Rows are points. The points of each table are mixes of a few directions, plus a little noise. How many directions does each table use, and how many do they share? Where both have some left over, give the other angles between the two spaces (their principal angles), to ten degrees, smallest first.

First (4 x 3):
-0.001,-0.009,0.010
0.000,-0.012,0.013
0.004,0.073,-0.080
-0.003,-0.051,0.057
Second (5 x 3):
-0.002,-0.038,0.041
-0.004,0.000,-0.015
0.015,-0.026,0.086
-0.010,0.001,-0.038
0.002,0.064,-0.074
Directions: first 1, second 2, shared 1

First (5 x 4):
-0.072,-0.013,0.035,0.012
0.091,0.005,-0.051,-0.009
-0.066,-0.018,0.024,0.017
-0.010,-0.014,-0.006,0.011
0.061,0.040,-0.003,-0.034
Second (5 x 4):
-0.053,0.074,-0.018,0.037
0.045,-0.012,-0.043,0.007
-0.061,-0.079,0.007,-0.039
0.033,-0.007,0.017,-0.008
0.035,0.027,0.036,0.002
Directions: first 2, second 3, shared 1; angles 40

First (8 x 8):
0.051,0.010,0.016,0.002,0.010,0.000,-0.004,0.010
0.023,0.008,0.037,0.005,0.013,-0.017,-0.030,0.010
0.023,0.004,-0.012,0.002,0.009,-0.001,0.020,-0.003
0.051,0.014,0.049,0.008,0.028,-0.029,-0.035,0.013
0.020,0.012,0.086,0.010,0.027,-0.045,-0.079,0.019
-0.071,-0.020,-0.044,-0.013,-0.044,0.042,0.021,-0.009
-0.007,-0.008,-0.003,-0.018,-0.060,0.072,-0.008,0.019
-0.090,-0.021,-0.128,0.003,0.017,-0.022,0.114,-0.059
Second (7 x 8):
-0.153,-0.030,0.002,-0.007,-0.033,-0.004,-0.042,-0.016
0.039,0.001,0.007,-0.014,-0.046,0.062,-0.007,0.025
0.000,-0.009,0.011,-0.021,-0.068,0.080,-0.023,0.026
0.063,0.021,-0.012,0.024,0.087,-0.084,0.042,-0.021
0.036,0.003,0.003,-0.005,-0.016,0.030,0.001,0.015
-0.019,0.002,-0.009,0.015,0.052,-0.065,0.013,-0.023
0.035,0.009,-0.001,0.006,0.023,-0.020,0.015,-0.003
Directions: first 3, second 2, shared 2

First (10 x 9):
-0.002,0.008,-0.035,0.009,-0.027,0.096,0.044,-0.004,-0.085
-0.057,0.008,0.024,-0.023,0.030,-0.008,-0.010,0.008,0.031
0.047,0.005,0.038,-0.012,-0.006,-0.076,-0.006,-0.002,0.068
-0.036,0.006,0.042,-0.014,0.003,-0.003,0.005,-0.009,0.008
-0.019,-0.013,0.004,-0.002,0.039,-0.068,-0.051,0.011,0.062
-0.002,-0.010,-0.004,0.005,0.016,-0.034,-0.027,0.004,0.024
0.024,0.001,0.011,0.026,-0.067,0.078,0.054,-0.036,-0.110
0.061,0.031,-0.004,-0.015,-0.056,0.074,0.082,-0.005,-0.049
-0.013,-0.018,-0.092,0.008,0.064,-0.024,-0.062,0.042,0.045
-0.005,-0.017,0.014,0.017,0.003,-0.034,-0.027,-0.010,0.005
Second (10 x 9):
-0.060,0.002,-0.044,0.054,-0.048,0.027,0.031,-0.017,-0.031
-0.007,-0.019,0.098,-0.019,0.014,-0.038,-0.026,0.011,0.023
-0.041,0.013,-0.028,0.034,-0.031,-0.031,0.013,-0.045,0.010
-0.005,0.006,-0.051,0.036,-0.025,-0.008,0.005,-0.050,-0.025
0.029,0.054,-0.028,-0.074,0.038,0.010,0.027,-0.005,0.044
0.059,-0.018,0.038,-0.029,0.037,-0.024,-0.040,0.024,0.016
0.017,-0.049,0.078,0.013,0.011,-0.045,-0.051,0.034,0.013
-0.017,0.017,-0.045,0.009,-0.022,0.071,0.036,-0.034,-0.073
0.057,0.031,-0.015,-0.074,0.056,-0.017,0.000,0.048,0.085
-0.033,-0.039,-0.003,0.052,-0.033,0.055,0.005,0.036,-0.060
Directions: first 4, second 5, shared 3; angles 70

First (8 x 11):
0.007,0.008,0.005,-0.002,0.002,-0.005,0.002,0.004,0.001,-0.006,-0.001
0.103,0.159,0.090,-0.025,0.031,-0.081,0.023,0.056,0.035,-0.121,-0.026
-0.031,-0.046,-0.025,0.006,-0.007,0.024,-0.007,-0.016,-0.009,0.035,0.009
0.044,0.065,0.038,-0.011,0.012,-0.032,0.009,0.024,0.014,-0.050,-0.008
-0.035,-0.053,-0.027,0.007,-0.011,0.027,-0.006,-0.018,-0.012,0.038,0.007
-0.053,-0.082,-0.045,0.013,-0.016,0.043,-0.012,-0.029,-0.018,0.064,0.012
0.011,0.015,0.008,-0.003,0.002,-0.010,0.003,0.007,0.004,-0.013,-0.004
-0.047,-0.072,-0.040,0.012,-0.013,0.037,-0.011,-0.024,-0.017,0.053,0.010
Second (8 x 11):
-0.016,-0.026,-0.015,0.004,-0.005,0.011,-0.005,-0.009,-0.007,0.020,0.002
0.040,0.064,0.034,-0.010,0.012,-0.032,0.007,0.022,0.015,-0.049,-0.012
0.078,0.116,0.064,-0.021,0.025,-0.059,0.016,0.043,0.025,-0.087,-0.018
-0.015,-0.024,-0.014,0.003,-0.005,0.013,-0.004,-0.009,-0.005,0.019,0.005
0.061,0.090,0.051,-0.015,0.018,-0.044,0.011,0.033,0.021,-0.068,-0.013
-0.031,-0.045,-0.026,0.007,-0.010,0.023,-0.006,-0.016,-0.011,0.035,0.008
-0.039,-0.056,-0.031,0.009,-0.011,0.027,-0.008,-0.022,-0.015,0.042,0.008
-0.079,-0.119,-0.067,0.018,-0.024,0.059,-0.016,-0.043,-0.027,0.090,0.018
Directions: first 1, second 1, shared 1

First (8 x 14):
-0.034,0.026,0.008,0.046,0.024,-0.012,-0.051,0.037,-0.004,-0.032,0.032,0.059,-0.023,-0.013
-0.026,-0.014,0.000,0.042,0.003,0.009,-0.016,-0.022,-0.029,-0.030,0.040,-0.016,0.060,-0.026
-0.003,-0.002,-0.021,0.004,-0.003,0.065,0.045,0.002,-0.016,0.006,0.056,-0.008,-0.030,-0.004
-0.025,0.008,0.033,0.037,-0.002,-0.090,0.039,0.008,0.027,-0.011,0.034,0.009,0.019,-0.025
0.049,-0.045,0.007,-0.098,-0.032,-0.015,-0.070,0.018,-0.024,0.048,-0.114,-0.027,-0.068,0.012
-0.021,0.024,-0.032,0.019,0.038,0.076,0.052,-0.061,0.063,-0.019,0.059,0.038,0.002,0.013
0.052,-0.040,-0.011,-0.098,-0.024,0.023,-0.019,-0.028,0.004,0.048,-0.098,-0.041,-0.034,0.025
0.008,0.043,0.017,0.048,-0.003,-0.055,0.020,0.048,-0.020,-0.010,-0.010,-0.014,0.073,0.018
Second (8 x 14):
-0.019,-0.035,-0.020,0.005,-0.028,-0.009,-0.009,-0.006,-0.022,-0.019,-0.019,0.005,-0.034,-0.029
-0.119,-0.016,0.037,-0.034,0.066,0.015,0.080,0.013,0.018,0.039,0.017,0.066,0.064,0.019
0.070,0.042,0.011,0.007,-0.015,0.002,-0.043,-0.001,-0.016,0.007,-0.014,-0.054,-0.019,-0.041
0.080,-0.027,-0.080,-0.010,0.029,0.002,0.029,0.021,0.030,-0.075,-0.011,-0.006,-0.052,-0.061
0.015,0.035,0.029,0.016,-0.012,-0.003,-0.027,-0.014,0.009,0.032,0.029,-0.010,0.039,0.088
-0.010,0.010,0.053,-0.030,0.049,-0.043,-0.049,-0.053,-0.111,0.096,0.012,-0.020,0.051,-0.030
0.020,0.018,-0.018,0.026,-0.045,0.040,0.025,0.043,0.081,-0.059,-0.014,-0.004,-0.037,0.011
-0.037,-0.028,-0.014,0.018,-0.043,-0.001,0.000,-0.001,0.010,-0.018,-0.003,0.022,-0.014,0.040
Directions: first 6, second 5, shared 0; angles 30, 60, 70, 80, 80

First (11 x 18):
0.045,-0.031,0.028,-0.004,0.052,0.043,0.012,0.012,0.027,-0.070,-0.003,0.053,-0.004,-0.015,0.062,-0.043,0.016,-0.030
0.018,-0.077,-0.016,0.046,-0.016,0.028,0.080,-0.070,-0.025,-0.062,0.023,0.070,0.011,-0.029,0.012,0.021,-0.054,-0.041
-0.016,0.076,0.032,-0.079,0.035,-0.035,-0.097,0.072,0.006,0.081,-0.021,-0.043,0.000,0.032,0.000,-0.027,0.057,0.053
0.008,-0.025,0.024,0.102,0.036,-0.020,-0.048,0.060,0.008,0.028,-0.047,0.046,-0.021,0.004,-0.015,0.007,0.048,0.019
-0.015,0.033,0.015,-0.056,0.012,-0.035,-0.055,0.023,-0.016,0.069,-0.006,-0.019,0.007,0.017,-0.020,-0.004,0.020,0.039
0.014,0.045,0.040,-0.114,0.055,-0.083,-0.107,0.045,0.041,0.090,-0.033,-0.038,-0.017,0.036,-0.062,-0.026,0.022,0.059
-0.029,0.052,-0.026,0.005,-0.035,-0.007,-0.006,0.017,0.029,0.016,-0.004,-0.080,-0.008,0.016,-0.029,0.007,0.006,0.003
0.009,-0.026,-0.020,0.010,-0.021,0.018,0.055,-0.043,0.025,-0.051,0.014,-0.006,-0.001,-0.012,-0.008,0.002,-0.039,-0.034
-0.037,0.019,-0.050,0.009,-0.068,0.034,0.063,-0.044,-0.024,-0.026,0.036,-0.046,0.017,-0.009,0.005,0.024,-0.032,-0.025
0.019,-0.040,-0.009,0.027,-0.005,0.015,0.039,-0.028,0.006,-0.039,0.004,0.030,-0.001,-0.012,0.004,0.004,-0.024,-0.024
-0.020,-0.028,-0.025,0.050,-0.040,0.044,0.060,-0.038,-0.064,-0.027,0.032,0.033,0.022,-0.024,0.037,0.025,-0.018,-0.023
Second (8 x 18):
-0.035,0.064,-0.005,-0.051,-0.020,0.015,-0.045,0.035,-0.026,0.007,0.025,-0.043,0.002,-0.020,0.063,-0.020,0.045,0.011
0.016,-0.036,0.019,0.050,-0.007,-0.039,-0.013,0.004,0.021,0.003,-0.016,0.017,-0.019,-0.050,-0.032,0.022,0.004,-0.035
-0.005,0.029,0.071,0.036,-0.025,-0.040,-0.074,0.077,0.017,0.045,0.000,-0.037,-0.002,-0.130,-0.002,0.022,0.095,-0.077
0.013,-0.024,-0.009,0.008,0.013,0.003,0.029,-0.025,0.003,-0.009,-0.007,0.018,0.000,0.032,-0.022,0.003,-0.030,0.009
0.022,0.027,0.087,0.017,0.020,0.020,0.023,0.044,0.028,0.061,-0.024,-0.027,0.057,-0.012,-0.054,0.016,0.043,-0.058
0.016,-0.042,-0.032,0.009,0.017,0.006,0.042,-0.044,0.005,-0.023,-0.009,0.034,-0.004,0.058,-0.025,0.001,-0.058,0.026
0.001,-0.014,-0.018,0.001,0.000,-0.006,0.004,-0.017,-0.001,-0.015,0.001,0.010,-0.010,0.011,0.001,-0.001,-0.020,0.013
-0.026,-0.004,-0.111,-0.069,0.004,0.034,0.033,-0.070,-0.046,-0.068,0.031,0.027,-0.026,0.115,0.064,-0.040,-0.083,0.108
Directions: first 5, second 3, shared 1; angles 60, 80

First (8 x 20):
-0.036,-0.001,-0.042,-0.081,0.013,-0.058,0.028,0.017,0.084,-0.002,0.044,0.012,0.074,0.056,-0.002,0.008,0.004,-0.044,0.039,-0.029
0.058,-0.002,0.046,0.097,0.016,0.086,-0.007,-0.029,-0.041,-0.022,-0.079,0.012,-0.082,-0.054,0.005,-0.001,0.020,0.021,-0.049,0.005
0.023,-0.051,-0.012,0.006,0.050,-0.010,-0.025,-0.073,-0.090,0.040,-0.003,-0.069,0.007,0.031,-0.054,-0.025,-0.008,0.011,-0.038,0.043
0.004,0.009,-0.019,0.038,-0.029,-0.049,0.018,0.023,0.017,0.005,0.000,-0.041,0.038,-0.060,0.043,-0.023,-0.009,0.072,0.002,-0.016
-0.057,0.033,0.026,0.003,-0.045,0.019,-0.010,0.088,0.039,-0.038,0.006,0.086,-0.061,-0.048,0.065,0.010,-0.005,-0.022,0.031,0.007
0.017,-0.021,-0.007,0.074,0.031,-0.031,-0.032,-0.072,-0.026,-0.011,-0.034,-0.034,-0.016,-0.015,0.004,-0.027,0.007,0.054,-0.023,0.013
-0.002,-0.016,-0.016,-0.055,0.013,0.003,0.033,0.028,0.008,0.025,0.020,-0.015,0.040,0.018,-0.014,0.000,-0.003,-0.036,0.000,-0.002
-0.005,0.050,0.025,-0.082,-0.051,0.038,-0.004,0.016,0.010,0.002,0.047,0.049,-0.002,0.069,-0.049,0.056,-0.009,-0.059,0.035,-0.021
Second (8 x 20):
-0.026,-0.034,0.032,-0.023,-0.003,0.053,0.032,0.016,0.010,-0.033,-0.009,0.031,-0.013,0.002,-0.023,0.024,0.017,-0.040,0.002,0.017
-0.053,0.064,-0.030,-0.013,-0.047,-0.101,-0.115,0.039,-0.091,0.069,0.079,0.001,-0.041,0.000,0.043,-0.045,-0.076,0.044,0.023,0.058
0.051,0.000,0.042,0.022,-0.009,0.082,0.081,-0.019,0.047,-0.038,-0.064,0.022,0.032,-0.004,-0.065,0.020,0.034,0.023,-0.040,-0.017
-0.063,-0.090,0.005,0.020,0.005,-0.030,-0.017,-0.014,-0.077,-0.006,0.014,-0.056,-0.014,-0.040,0.007,-0.021,-0.011,0.027,-0.002,0.072
-0.006,0.020,-0.059,-0.017,0.052,-0.063,-0.064,0.037,-0.037,0.072,0.033,-0.012,-0.022,0.005,0.059,-0.053,-0.032,-0.029,-0.003,0.016
-0.009,-0.049,-0.005,-0.006,0.016,0.000,0.020,-0.039,0.051,-0.050,0.004,-0.027,0.011,0.011,0.024,0.051,0.039,-0.049,0.047,-0.061
0.059,0.043,0.015,0.003,-0.003,0.053,0.049,-0.006,0.064,-0.016,-0.039,0.034,0.025,0.018,-0.032,0.021,0.024,-0.003,-0.018,-0.049
0.047,0.046,-0.001,0.015,-0.011,0.006,0.014,-0.015,0.032,0.002,-0.018,0.007,0.022,0.009,-0.014,0.004,0.005,0.027,-0.010,-0.037
Directions: first 6, second 5, shared 3; angles 50, 80
